Each row is a point. Two turns around zero, p and q, are shown by what they do to some points. Where does a point land after both, in the order given? Backwards means that the second turn is done in reverse. Each puzzle has new turns, and all numbers are rounded.

Turn p:
[-37   2  20] -> [ 2 30 29]
[-7 17  6] -> [ 7 18 -4]
[22 17 31] -> [41  0 -8]
[-37  -2 -34] -> [-46  20   5]
[ 58 -34 -22] -> [ -3 -68 -20]
Turn q:
[ 50  28 -10] -> [ 42 -35 -19]
[-38 -56   7] -> [-60  12  30]
[ -9  18 -16] -> [  4  11 -23]
[-3 10 19] -> [14 12 12]
Where do these land?
p, then q: [33 -7 16] -> [-10 -35   8]
p, then q: [-76 -14  -5] -> [33 67 21]
q, then p: [14 22  5] -> [  6 -21 -16]
p, then q backwards: [ 29  -1 -16] -> [ 19   0 -27]

Turn p:
[  2 -23   1] -> [ 16 -11  12]
[ 66 -37 -16] -> [ 74  -4 -23]
[-50  15 -33] -> [-49 -37  -6]
[-18  20   3] -> [-27   6   0]
[-50  20  45] -> [-49  23  44]
[50  5  1] -> [ 35  24 -27]
Turn q:
[28 -2 55] -> [-3  9 61]
[ 32 -10 -49] -> [ 38 -40 -21]
[-28   7  31] -> [-29  29   9]
[-19  50   6] -> [ 11  51 -12]
[-26 -58   4] -> [-52 -36  -4]
[ 13  14 -46] -> [ 36 -12 -32]
Where do these land?
q, then p: [ 18  -1 -35] -> [ 34 -14 -14]
q, then p: [ -5 -42 -42] -> [ 23 -54  10]
p, then q: [-64  48  31] -> [-56  60 -25]
p, then q: [42  6 23] -> [45 16  5]
p, then q: [  9 -12  23] -> [12 13 21]

Turn p:
[ 54  -8 -43  36] -> [ 60 -27  -1  43]
[-36  68 -12 -16] -> [-8 72 33 -2]
[-18  21  45 -36] -> [-38  11  28 -41]
[  1 -51  -1 -20] -> [  4 -26 -40 -27]
[-17 -20  43  -1] -> [-44 -20  -6 -14]
[ 15 -11 -32  37] -> [ 27  -9 -16  41]
Turn q:
[  1 -19 -38  -4] -> [  3 -40  -7  11]
[ -9  10 -10   6] -> [ -3   1 -14  11]
[ 36  16  18 -25] -> [ 39  15   7 -27]
[-36   5  39 -31] -> [-33  23 -10 -46]
[ 49 -43  56  46] -> [ 8 23 93 13]
[-41  30 -65  10] -> [-14 -23 -68  40]
Where do these land?
q, then p backwards: [  2  25 -68  44] -> [  7 -28 -35  72]
q, then p: [-14  -3  54   0] -> [-27  32  28 -23]
q, then p backwards: [ 28 -36  35  22] -> [24 53 21 -3]
q, then p: [ -5 -26 -65 -12] -> [ 13 -34 -60   9]
q, then p: [-19  -2  12  -8] -> [ -6  20  -5 -11]
q, then p backwards: [ 10  42  31 -47] -> [-17  -4 -34 -60]

Turn p:
[ 39 -24  66 -14 -19 -11] -> [ 47 -16  52  14 -13  41]
[-16  10 -18 -21  -3  -2] -> [-18   1 -15 -24   0   6]
[ 15   6  15 -18   5  25] -> [-12   4  21   8  15  23]
[-32  76  12   0   0  10] -> [-66  -3  33 -22 -21 -26]
[ 19  21 -30  14 -16   0] -> [-11  37 -13   7 -20  -7]
[ -6 -41 -18   3  45 -23] -> [ 38  -5 -25 -13  43 -22]
[-43 -38   9  22 -17  -7] -> [ 15 -52 -29  12 -13 -11]
[ 25 -10 -37  15   5   7] -> [  7  35 -26  18  10  -5]
Turn q:
[ 46 -15 -22 -13   0 -49] -> [  2  -1 -30  20 -40 -50]
[  2   3  32   9 -17  21] -> [ 34   4  11 -10  10  19]
[ -5  -1   5 -25  60 -30] -> [-37  18  32  -6  -5 -49]
[ -5  14  -5 -11   2  25] -> [ -9  18  -6 -11  13  17]
[-61  27  10  -9 -11  14] -> [-24   3  35 -11  -1  55]
[ 12  23 -43  43 -23 -17] -> [ -4 -16 -31  61   0  15]
[-13 -28 -14   9  25  21] -> [-19 -22  -3 -18  32 -11]
[ 25 -24  37  -2 -36  16] -> [ 57  -6  -8 -26  -8   5]
Where do these land?
q, then p: [-10 -31  -3 -53   3   9] -> [-12 -11 -14 -45  -6  39]
p, then q: [-17  47  13   9  -2   4] -> [  2 -15  35  -9 -29  20]
p, then q backwards: [  5  75  28  21  41 -18] -> [-15  -7  40 -28  73 -32]
p, then q: [ 31 -25 -20  -4 -31  -7] -> [ 10  18 -40  17  19  19]
p, then q: [16 -4 17 35  6  8] -> [ 25 -11  14  29   5 -10]
p, then q: [ 7  7 -2 -3 -2 -1] -> [ 1  7  3  1 -1  7]
p, then q: [-35  -2 -35  31  42  -7] -> [-45 -14   6  27 -29 -37]
p, then q: [ 11 -38  25 -25 -52 -16] -> [ 40  -1 -52 -29  21  14]
p, then q: [ -7 -29 -24 -12  -5  28] -> [-28 -11 -19   2  34   1]

Turn p:
[ 23 -48  15  33 -40  11] -> [ -6 -48  46 -15  -4 -35]
[-2 25 45 12 38 -4] -> [-29  31  -6  44  17 -16]
[ 44 -33  55   5  17   5] -> [-16 -41  15  51  27 -31]
[-42  29  -2 -45  34  13] -> [ -4  40 -25   6  30  53]
[ 28 -45 -42 -22  42 -37] -> [ -4 -58 -67   2 -13  11]
[-16  28  -7   6 -70  -9] -> [ 43  31  29 -44  -7 -22]
[ 28   2 -40 -16  29   9] -> [ 11 -20 -26  20 -30  33]
[-64  41 -23  27 -49  12] -> [  3  64  33 -63 -18   8]
Turn q:
[-49  25  10  32 -27 -72] -> [-47  16  38  72  11  28]
[ 42  53  48 -33   2   4] -> [78 34 -7 16  1 22]
[  1 -34 -10 -11 -50  25] -> [-12  22  19 -26  -7 -53]
[ 11 -28 -14  40  33  31] -> [-10 -45   6 -49  -4  14]
[-10  28  41 -33  21 -26] -> [ 31  13 -19  41  35  17]
[ 13 -33   7 -38   3  14] -> [ 22  -8 -17 -12  14 -42]
[ 20 -46 -31 -17 -16 -11] -> [ -8 -23  -2   1 -23 -55]
[-27  34 -51  60  36  34] -> [-52 -11 -17 -43 -27  69]
Where do these land?
q, then p: [-20 -61  37 -34  25  23] -> [-23 -28 -77  22   6   8]
q, then p backwards: [-62  38 -23 -17  -6   7] -> [-47  25   7   2  57 -10]
p, then q: [ -8  24 -47 -20 -11 -29] -> [ 15  21 -23  -6 -50 -21]
q, then p: [ 23  26  51  39  21 -29] -> [-24 -28  52  50   0  -3]
q, then p: [  9   1  17  24 -58 -26] -> [ -7  33  24  18  23 -49]
q, then p backwards: [ 28  18  17 -34  -2  24] -> [  4  33 -13 -23 -26 -26]
q, then p: [  4  24 -50   0  38 -32] -> [ -6 -20  35 -52 -32  15]
q, then p backwards: [ 26 -69  -2  42  -7  63] -> [-27 -60 -15  32 -75  -8]

Turn p:
[ 14 -32   5  12  -3  -4 -25 -25] -> [-40   6  -5 -22  -1  14  18  -3]
[  4 -17  -9  28  15   8  -5   4] -> [-10  10  -1 -11  32  11   2   5]
[  4 -26 -19  10  23  21  26 -14] -> [-25 -11  10  17  38  -5   4  19]
[-16  -2  19  18  -6  11  -7 -22] -> [-10   6  16 -28   0 -19   8   1]
[ -6  25   2 -28   6 -11 -15  12] -> [ 17   8  -7  16 -21  -4 -11 -27]
[  8  -2 -26  13  -8  13  -7 -14] -> [-21  -2 -12 -10  10   0 -21  12]
[ -7  13  27 -32 -21  -4   5  33] -> [ 43 -21  -8   6 -27  -5  15 -16]
[14 27  1 -2  4 -6 20  5] -> [18 12 -5 20 -8 -6 -5 19]
[-16  12   1 -18 -11 -28  10  19] -> [ 28  -9  14  12 -23  15  -8  -8]
Turn q:
[-10   9  10 -28 -20  -7  12 -11] -> [ 15  15  12  -2 -10 -26  11  18]
[ -9   4 -37 -15  25 -15  14  20] -> [ 16  17  -6  -3 -13  40  26  -5]
[-18  25  -5   6  27  32  12  -1] -> [-34   8  -7   3 -24   0  24 -23]
[  5 -10  21   3   6  -9 -24  18] -> [-13 -12  17  -4  22  13  -9  15]
[  1 -17  -1  10  -9  -3  18  18] -> [ 19 -15  15   6   2   6   1 -15]
[  0  10 -11 -13 -19 -24   4  -3] -> [ 25  18   3 -10  -9  -2  -7  11]
[ 22 -13  10  -8 -14  26 -10 -30] -> [ -6  -2 -21  26  16 -33 -11   8]
[-23 -25   0   4  10  -9   0   4] -> [  7 -17   1 -17  16   7  20  -5]
[25 29 18 24 22 -5  5 -2] -> [-27 -17  -2   4 -33  12 -24   9]
[  6 -13  -7  17 -26  14 -29 -12] -> [ -2   5 -13  -2  31 -17 -27 -14]
Where do these land?
p, then q: [-10  11   0   1  30 -17   3  -7] -> [-24  -7   5 -12 -17 -10 -16   3]
p, then q: [-14  20   3  -5   0  10   9  13] -> [  4  -8  -7   4   2  10 -21  17]
q, then p: [-18   5  -7  -4 -23   3  10 -15] -> [ -3   9  -1  14 -28  10  -3  10]
q, then p: [-12 -15  10   3   9  13  -6  -2] -> [-5 -3 22 12 10  3  5 -2]
q, then p: [ 8  2  7 18 -4  5 16 -3] -> [-15  -5   3 -17  -7  10   5   1]
q, then p: [  1  -9 -35  13 -19   9 -10   2] -> [-28  25 -10   9  -3 -13 -15   2]
q, then p: [  7  20  10 -17  76  -8  11   0] -> [ 33 -61  10 -18  31 -13 -16  14]
q, then p: [ 21   8   8   1 -22  -6 -31  -5] -> [  9  24 -11  -6   1   9  -8 -34]
q, then p: [-15 -23  18   0 -20 -18   5  28] -> [-2  9 -6 12 -1 -5 48 -3]
p, then q: [ 30 -19 -14 -10 -26  10  -7 -10] -> [ 21  14  -1  -5  21   6  22 -29]
